Each row is a point. Two turns around zero, p and q, are shown by what they do to some points. Write where each new point lands after one turn and then the other. Backwards means that the second turn is done in reverse. Each puzzle has new turns, and all numbers are rounded.

Turn p:
[-25 -48 -13] => [-13  15  52]
[-12   6  14] => [-11  13 -10]
[27 11  5] => [ 23  -8 -16]
[10 32 -5] => [  0 -20 -27]
Turn q:
[ 21 -36  27] => [ -6  33 -37]
[ -9  41 -13] => [ 18 -18  36]
[-11  13 -31] => [-13 -21  25]
[ 18 -21   7] => [-11  22 -15]
[-19   4  10] => [ 13 -15  -8]
Where do these land?
p, then q backwards: [ -2   0 -37] => [-23  12 -26]
p, then q: [-11 -17  41] => [27 -5 37]
p, then q backwards: [ 28   9 -22] => [-33  15   7]
p, then q: [-14   9  18] => [  1 -18  16]

Turn p:
[13  2 -7 18 22 -4] => [-11  -1   8  -5 -22 -18]
[ -8  35  19 -16  -1  26] => [  6 -31  11   0  -3  38]
[ 14  17 -12  25  -1 -11] => [-14  10  24  14 -15  -9]
[-14  -8   5 -37  37   9] => [ 19 -17 -15 -47  -3   7]
[-23   5 -12  -5  -3 -21] => [ -7  20  11 -16  17   7]
[ -3 -18  -3  -8 -27 -30] => [  6  38 -12   9  18   0]
[  2 -13  21  35  -1  10] => [-30 -13 -18  20  -6 -11]
[-10 -17   2  -2  -7  17] => [  2 -13 -14   3  18  -6]
[ 29  -4 -13 -11 -19   4] => [29  7  4 22 -3 -9]
Turn q:
[-22 -18 -10   5   2  -7] => [ -6   1  19  20 -13  -5]
[ 19  26  26 -15  20 -20] => [  2 -15 -46  -9  -9  13]
[-25  -5   7  16 -15  12] => [17  9 20 20  9  8]
[  2  37  29 -20  17  -8] => [ 23 -13 -47   0  -6   5]
[  8  -1  11  15 -34  -8] => [-11   6   2  10  32  19]
[  5 -28 -18   5  19  20] => [ -6  12  28 -20 -22  -7]
[ 12 -19 -16 -30  18   9] => [-13  16  -4 -19 -24 -26]
[-13  -2 -13  15 -23   8] => [ 3  1 24 11 21 -4]
[ 14   9 -14   7  -5  -6] => [-10 -14   2 -11  12  -3]
Where do these land?
p, then q: [ -8  35  14 -16  -7  10] => [ 19  32  10 -18  -1   8]
p, then q backwards: [  1 -14   8  14   6  18] => [  0  13 -11 -10   4 -20]
p, then q: [  0  -1  27   7   4 -14] => [ 12  -2  16   6  14 -19]
p, then q: [ 23  13   2 -11 -25 -12] => [ 12  -8   4 -21  23  20]
q, then p backwards: [ 17  -5 -13  -6  22  -4] => [-2  0  5  8 30 -1]
q, then p: [-14 -14  -1  48   5 -10] => [-14 -33 -34  19   3   5]
p, then q: [ -2  16  -1 -31  -4 -26] => [ 22   6 -20 -27  14  -7]
q, then p: [-17  -3 -42  -6  -7   0] => [-23  30 -22  -7  -8  10]
q, then p: [  1 -27   6   3   5  38] => [ 13  -6   8  14 -16  39]

Turn p:
[-12 -21 -25   7  30 -15   3  -6  17] => [-25   9  14 -18   7  16 -23 -23 -11]
[  5  -3  -5   7 -17   7   8  -4 -34] => [ 20   5   3  24 -12  -9   1   5 -20]
[ 16   4   9  10 -12   7  -7 -27 -19] => [  9 -15  -7  19  -8   3  23   0 -21]
[  8  13  -6 -29 -14   8  -1   9  22] => [ 14 -24   5 -11  11  -4  -8  10  26]
[13 -3  1 13 39 -8 18 12  9] => [ -9  26   5 -20  -6  35  -3   3   1]
[ -2 -12  14 -37 -10 -12  -7  20  29] => [ -2 -12  15 -24  -3 -19   2  -7  44]
[-15   7  10 -28 -13 -15  16   4  35] => [  7  -5  -1 -10  19  -5  -3 -21  45]
[ -7  11 -10  20   2 -10 -19  -3 -26] => [-18   8   4  24   7  -6   4  13 -23]
[-10   4   8   7   9  22  -5  -4 -23] => [ -5   2 -23  14 -17  -2  -6  11 -13]
[  4  -1   3  31 -13  16  -5   0 -11] => [ 10   8 -15   0   1 -11  12  10 -29]
Turn q:
[ 15  14   3   5 -23   0 -27  -9  13] => [  3  -8 -23  15  -8 -27  -1  20  -1]
[ 18   5  12  27  17  -8   5  11 -23] => [ 15  17  10  33   5  12  17 -11  -1]
[-17  -2  19 -13  18  17 -25  -5 -11] => [ 24 -24   6   2  10   0 -28 -12  -1]
[ -9   5 -14   8  14 -20  20 -11  26] => [-21  -1  17  -9 -28  10  11   5 -18]
[ 22  22 -10  -4   1  10   5  -5   5] => [ 11  10 -21  -3  -8   8   7  14 -15]
[-10   4  18  -1 -28  11  -1  19 -22] => [ 20   8  -3  -5  13 -18   4  -8  33]
[-28  -4 -19 -13  13  -7   4 -24 -15] => [ -9   6  13 -20  -4  -4 -23 -25 -22]
[-19 -25 -23 -12 -17  11  -5  10  28] => [-35 -18 -13 -23  -4   2 -14   3  22]
[ 10 -26  25  17  -6   6  21  -6 -16] => [ 1 25 26 14 22  5 -5 14 17]
[ 18   7 -10 -14  10 -20   4  20  16] => [-10 -15 -11  -4   3  12  32   2 -14]
Where do these land?
p, then q: [ 15  -3   4 -10 -31   7 -11   9 -11] => [-14   5   9  10  18  -1  29   8   4]
q, then p: [  4  -7 -16  -7 -22  27   6   0  -4] => [-12 -18   7  -6  19   2 -20  15  11]
q, then p backwards: [  9 -19  26  -2  37 -14  26  10   4] => [ 39  15 -21   3   7 -32   0 -14   2]
p, then q backwards: [-13  -2   9 -12 -22  14  -8 -20   1] => [ -5  11   0  -5  -6  -7 -34  12   0]
q, then p: [ -9  33 -20   2 -11 -25   6  -5 -21] => [ 18  -6  13  41  15  12  10 -13   5]
p, then q: [ -8   0  -4  19 -21 -24  21   3  10] => [ 20   4   9   7  -9  10   6   8 -34]
q, then p: [ 13 -11  12  17  40   0   7  -5  -5] => [  4   8 -33  -2 -18   1  13  17 -21]
p, then q: [ 13  -1 -13 -12  -5   5 -22 -13  11] => [-13  -6  16   0  25   6 -10  -3   9]
q, then p: [ 4 21  3 -4 -7 19 -9  3 12] => [ 14  -6  24 -13   4  -6  -5   8  -4]
q, then p: [-20   7 -19 -19  -6   5 -19   3   7] => [ -6 -21  22   4  -2 -13 -11 -19  -3]
p, then q backwards: [ -8 -18  20  28  48 -15   2  14  -3] => [  3  -6 -48  16  -5  -3  41  -8   1]

Turn p:
[ 17 -22   6  30  13 -28   8  35  -2 -32 -21  16] => [ 14   1  -6  -8 -17 -24 -24  34  -8   8 -32 -41]
[  2  14  18 -34 -28 -13   9 -24  18   8  13 -18] => [ -5  25 -23  20   1   2  20 -38 -18  -9  14  13]
[-16  15   2  -5   3   3 -18  15 -12  -9  15  30] => [-16 -30   9  -4  -1  -6 -14 -15  11 -21  -7 -10]
[-29 -12   0 -12  25  -1   0  -3  -7  -9  16 -13] => [-23 -19   2   8 -19  20   2  13 -15  -4   1  12]
[ -8 -11 -13 -10  31  12   2  10 -22 -23 -16  11] => [ -2 -19   8   7  -4  26 -12  25  11  -6 -31  -4]
[-20 -28  -5  26  23  -3  14  15 -18   4  13  23] => [-26 -12  21  -7   0   0 -31  36  -7   2   6 -15]
[ -3  12 -16  14   2  11  -6  -2   4 -17  25 -19] => [ 16 -16  19   5 -27  -1   2  -5  -1   1  17  12]
[  0  -8  -8  -3   2  -4 -25 -33 -32  -1  20  -3] => [-29  14  21  -5 -27   8   3  -9  22  -2  -2  21]
[ 13  20   8 -12  -7  -5 -31  -6  32  43  -6 -23] => [  7   4 -24 -27  20 -22  36 -21  -6   2  10  35]
[-29  22  -6  10   0  -8   7 -12 -21   1 -15  -4] => [-15  -9  27   3   6  13  16 -13  -7  21 -10 -13]
[ 14  23  27 -30 -43  24  -7 -10  -3  37  10 -48] => [  5  14 -38   2  13  11  10 -57   8  29  30  41]
[  9  15  39  -5 -18  29 -13 -42  25  15   4 -19] => [ 11  22 -25 -24   0  24  31 -34   7  -7  39   8]
[ 10 -30 -30  11 -25  -6  19  30  28  -8 -40  28] => [ 25   7  -9  29  32 -36  -1  43  15   2  -9 -34]
[ 41 -10 -23  21  22 -13  41  27  13  -9 -19  38] => [ 39  19  18   0  24 -20 -36  41 -15 -15 -26 -24]
Turn q:
[ 28  30   9 -10  -9 -13 -24  21  24 -33 -25  -6] => [ 26  27 -41 -14   6   2  23  34  10   9  17  -4]
[ 26  23  -5  28 -34  -7 -26 -23 -11  -2  -5 -24] => [ 21  -3 -32   4 -19  -6  12   8 -47 -13   2 -26]
[ 16 -31   3 -14 -16 -16   9 -29 -24   6 -22 -29] => [  0 -10  25 -30 -11  13 -13  13 -24  -1  -3 -44]
[  1  23  12 -25 -16  -7  23  14  10   4  26 -23] => [-21  45  12   4  20 -10  11  12 -12 -10  -1  -2]
[-34   0  11  -3  29 -27 -31 -23  -1  17  13 -21] => [ -9  -7   3  32  14  -4 -31 -16  -5  16  40 -28]
[ 17  -5  -7  16 -19   8 -19 -12  10 -31  28  24] => [ -8  -6 -51  -4   0  14   1 -13  -1 -18 -22   5]
[ -3   3   8 -14   0 -17 -12 -28  14   4  -9  26] => [ -8   5 -18  -2  -8   6 -16  -6   2  39  -5 -10]
[ -9 -26 -10  26  26  19  23 -25   2   2 -13 -13] => [-20 -42  18  -9 -26 -18 -14   3   9 -13   8   2]
[-35  31 -19  10 -24  36  -3  25 -18 -12   3 -10] => [ 27  12   6  40  -5 -25  25  -6  17 -34 -22  -2]
[ 27  -6 -22 -27   8   3  14 -12 -33  12   5  20] => [ -7   6  23  -4 -26  49  -2  -4  -9   2 -14   8]
[ 19  26  33  26  -5  28  11  32 -36 -16  11  28] => [ 38  30  -7 -20 -12  -7   7 -33  -2 -33  -6  45]
[-26 -21   6 -19  22 -21  15  29  18  14  -1  -7] => [-16  -2  32  -2  39  -5   1   3  23  19  17   3]
[ -4 -27 -24  17  13  -7  28  18  22   5 -27  15] => [-12 -40  17 -20   3  -7  27   7  21  19  -3  18]
[-21 -19   4 -12  24  22  -7  12  20  29  15  20] => [-10 -12  14  23  23   0 -30  -1  17  15  -9  33]
Where do these land?
q, then p: [ 16 -23 -21  19   3 -24   5   8  36   4  19  -5] => [-29 -19  11  18   7  20 -17  38 -11  -4   1   4]
p, then q: [ 23 -18  31 -18 -11  29 -45  -8 -43  -3  -9  26] => [-22  -5 -31  34   1 -16  -3  49  34  28 -21 -13]
q, then p backwards: [-17  18  -4  10  30 -12  -2 -16  18  14 -29 -39] => [-27 -26 -17  39 -25  -1   4  14  18  -4  23  -6]
q, then p: [ 39  20   8 -31 -31  37  -2 -23 -23 -13  -7  10] => [ 38 -14  -8  15  18  -6   8 -38  41  20 -26  -9]
p, then q: [ -6 -28 -21  26  28   7  25  21  12 -10   6   9] => [ 35   3   2  -9  43  12   5   0  -2 -23  11  14]
p, then q: [-15  15 -23   5   3 -29  15  17  -5  30 -22 -38] => [ 14 -11  46  -9 -10   6  -7 -28 -19  29  11  19]
p, then q backwards: [-13 -24 -15 -13   8  -9 -14 -18 -13 -23  14  12] => [ -2   7 -28 -13  11  27  22 -15   1  -9   9 -10]
q, then p backwards: [-11  31  -7 -20  22 -27  32  21  26  28  -8 -19] => [-23 -23 -36  27 -22 -14   7 -31   1  33   0 -16]
q, then p: [  7  -9   5  25   3 -24  10  23  13 -44  14  10] => [  2   3  16  38   1  18   8  16 -21 -37  -2  15]
p, then q: [-18   1 -10  15 -16  18 -30 -10 -17  -7   1  21] => [-28   0  -8  -7  26 -28 -17  14   7   6  -3  -7]
q, then p: [ -3   1  20   3  -4  29 -24 -11 -36   3  33  -6] => [ 14   3  17 -18 -39   4  14 -13  37  -2 -16 -11]
p, then q: [-13  11  10 -25 -16   6  12  17  31  13 -15 -23] => [-20 -31  18   2 -24  23  12 -13  -8 -12   7  15]
p, then q: [  7  -8  38  -9 -32  17  12 -27 -26   8  -2  18] => [-19   6 -18  52 -19 -21 -13  18   4  -8   7  -3]
p, then q: [  4  12 -11  13  14 -18   5   6  27   2   5  24] => [  7  16   3 -26   6  15   3  -8   6 -10  26 -15]

Turn p:
[-12   5   4  22  10   3 -15   6   4   4   1   8  -5   0] => [  7  -8   6   3 -12   6  -1 -15  16  -3  -8 -10 -11  -2]
[  2   2  -9   0   3  14 -29  23  -9   5 -26  11  19 -12] => [  6   2  -5   6   4  24 -11 -24 -18 -17   9 -30  -3  -9]
[ 40  -9 -12   6  -2   2   6  -2  -1  48  -8   9  -6   0] => [ -3  18  15 -27  11  23  -9  34  14 -13   5 -27   7   2]
[ 12  26  -7 -12 -22   4 -14   6  -1  -2 -15   0 -12   5] => [ 12   0  -9   0   7  16  10 -10   2  -4  11  -4  35   4]
[ -6  27 -13  -8  -2  13  13   5 -14 -14  -3   1   8  -5] => [ 12 -15  -8  23  -2   4   4   6 -21  -4   4   0  11  15]
[-11  -4   7   7  12  -3   0 -19 -21   6 -11 -18   0   8] => [  0   5  17  14  -3 -29  -7   2   6 -13   7  -5   1  -7]
[  0  -2  10 -13 -20  17   3  -6   6  -5   5  18  -8  13] => [ -5 -21 -23 -10  10   3   3   5  11  -3   8  12   7  -5]
[-12  10  24  17 -15 -29   1 -16  -5  -1  21 -17  -4  -2] => [  2  -9  26 -15 -27 -26   4  -7   6  14   0  20  11   1]
[  1 -17  -8  10  22  -9 -14  -4  -3  12  12 -12 -11 -28] => [  2  26   2  -7 -20 -13  -8   2   3  14 -13 -25 -14  -1]
[ -2   3  -4   4   0  11  19   1   9  -7 -20   6   0 -19] => [ 12   1  -8   9  -4  11  11  13 -14 -14 -14   3  -3 -12]
[  5  13   5 -14   4  19   2   6   4 -16  -3 -21  11  18] => [-16 -11   0  27  19   2   0  -5  -8   8  -3   4  18  -3]
[ 23 -21  13  -5   1  -9  15   1   0 -10  11   7  -9  26] => [ -8   5  -1  -9  21   1 -21  13  17  12   2  29  -3  -1]
[-12   1  -4 -23  -1 -10   2  21   5   9   2   0  -5  -6] => [ 12   1  -4 -12  19  -4  14  -8 -13  11  -2  -7  -6   9]
[-20 -20   9  -1  -3  -7  19  -6  11 -31  35  -3  16   1] => [-20 -14  -8   2 -12 -17   3   2 -12  26  -3  36 -27   1]
[ -1  27   8  -6  -3 -11  -7 -11   7  -4  -1  17  12  -6] => [ -2 -10  -3 -10 -11   4   2 -14  -9 -18 -10   9  14  17]
[ -8 -40 -22  15  15  -4   0  -7   7   5  -2  -6  -5   8] => [-11  29   2   7   0  -6   6   8  18   2   8  -4 -35 -10]
Turn q:
[ -1 -15  -5  -9 -17  29  -3  -6   5   5  -3 -17  10   6] => [ -4   5  -4 -31   2  14   4  15  19   7   2  -8   7  -2]
[-18   5   9   5 -12 -25   9  -4 -15  11  26  21   4  -2] => [ 15 -27   5  28  -7  -7 -14   1  -1  10 -12   8  18 -11]
[ -9  -3  -4   6  12 -15  14  15 -26   9   1  27   6  -5] => [ -1 -17 -18  32  -4 -19   5   5  -9   3  -5   4  13  11]
[ 10 -11  25  -5   0   8  -1 -19   9 -16 -14  -6   5 -17] => [  9  -2  -6 -26   9  12 -18   7 -20 -15   5  -4 -11   4]
[-15  17 -15   9   9   6   5   0 -12  -4  -6 -17 -17  28] => [-22   6  -1  12  -1  -2  -1  -9  30  13   3  11 -24   3]
[  2   7 -30  25   7  10   3  -6   0  -1   8  -1 -15   6] => [ -8  12  -9  20  -8   7   5 -15  26  -9  -2 -15  -9  -6]
[ -6   3  -9  10  21 -10  31   9 -14  18  29  -1 -13  15] => [-22 -28   0  39 -10  12  15 -10   8  12   3   1  -1  -4]
[  4  27 -16  -1  -2  16   6   6  -4   8  -2 -18 -15  -5] => [-11  19  -8   3 -11   4  10  -5  12   5  21  10  -9 -20]
[ 22  -6  23  -4 -14   9 -16   4   9  -1  -7   7   1   7] => [  6  13  13 -17   1   8   4  21 -15 -10 -17   6  -2   1]
[-17   8 -14  25  18  -1  -4   8  -9  23   3 -17 -18   2] => [-20  -7   1  20 -10 -19  11  -3  18   6   9 -15 -20 -17]
[ 23 -12  -2 -24 -11  -8 -20 -16   5   0 -15  -8   5  -2] => [  4  24   6 -27  -1   5  -9  -1 -21  15  -7 -12   5   6]
[  1 -16   7 -13 -11 -14  -7  14  14 -14  -1   2   0 -10] => [ 25  -1   9 -11  16  -2  11  -3 -15   4  -2   0   3   7]
[-14   2   2  15   1 -19  24   6   4  -2 -11  22  -2  -8] => [  3 -15 -17  20  21 -14  -1 -11  -8  -9 -10   9   4  -7]
[ 18   3   4 -15  -6   7 -18  -7  24   2  -7 -17  31   8] => [-10  12  19 -45  -8   3  -2  -5  -5  -7  -3   1  14   3]
[-12  -3  11 -16  12  -4  -6  -2  10  -7   0  32  -2 -12] => [ 11   0  10  14  22  -7 -13   9 -15 -12  10  -1  15  13]
[ 13  -6  13  -7  -7  11 -17  -2   2 -29  -2  -9  20 -11] => [ 23   5   1 -32  -9   6  -6   4  -5 -14   4   4  -4  18]
Where do these land?
q, then p: [ 24   6 -11 -16  -5  16  -7 -13  11  16   7   9 -12  -1] => [  0 -30   6  15 -11   4   3  -3 -19   2  -6 -14  15   1]
q, then p: [ 28   2  -9  15  11 -30  13  28  -2  10 -12   7   6  10] => [ 23   3  12  10  -8 -16   7  21  -3 -31  20  22  -8  -1]
q, then p backwards: [ 42   4 -14  22  -8   7   4 -22 -15  25  -7 -10  12  -7] => [ 14 -10  -1   8  -1  16 -26 -20  20  -8   0   4   7 -45]
q, then p backwards: [ -4 -16   8   0  -6  25  22 -11  22 -11   3 -15  -6   2] => [ 12  -8   0   0 -13  12  -1  19  15  18  -7  27   0  16]
q, then p: [ -4   7  21  -1 -11   3  -4   8  -5  22  -1  -7  15  -1] => [ 12  -1  -6 -23   8   1  -2  -7 -22   4   6   0 -12  -4]
q, then p backwards: [-15  20  23  -5   1  10  12  -5  -7 -18   7 -18  -1 -13] => [ -3 -15   6  13 -20  -3   8   5 -19 -12   3  26   6  14]
p, then q backwards: [  2  -5  -7 -17 -20   5 -15  13 -10   9  12  -9 -15  11] => [-20 -13 -20 -23   0   3   6  -1   2   5  -3 -13   0 -14]
p, then q backwards: [-16 -16  -5  -8  12 -16 -17  -8  -4 -14  17  13  17 -14] => [ 13  13  -3   8  19 -15  -4  -7 -18 -13 -25 -18   5  -2]
q, then p: [ -1 -21  -4  10  28 -14   5  -8   4  -2 -11  21 -16  -2] => [  5  15  21  33  -7 -15  -7  -5  17   3   4  -1  -6  -4]
p, then q: [  1  -4 -21  19  -2  16 -19  15  -1   2  16   7 -11  11] => [ -9   4  14  -9   2  19  12   3  20  -5   3 -16  -1 -25]
q, then p backwards: [-36   8   8  -5  -1 -12  18  -1  -2   8   0  -2  17   7] => [ -3   3  31  -9  -9   8   2  -2  -8 -10  17  -3  -2  25]
p, then q: [  1   1   2 -16   6   5 -16   5   5 -19  -3  -8  -6  19] => [-16  -4   0   5  -2  -9 -16 -13   8 -13  -1 -19   8  -1]
q, then p: [-17   3  -1 -22   9 -11   1   4   5   2 -16  -7  11 -17] => [-10   5   5 -13   0 -19 -13  -2  -2   5   4  -3 -10  27]
p, then q backwards: [-15  -5  -2   7  -8  18   8  -7 -10  -8  -3  34  -3  -7] => [ -2   1  16  23   1  15  13   1 -17 -14   4  -5   3 -22]
q, then p: [ 10  16  11  16  -7 -23  -7   5   8 -21  -9 -15  -8   2] => [ 19  11 -18 -11  -6 -11 -10   7  14 -16  -5  11  21  -1]
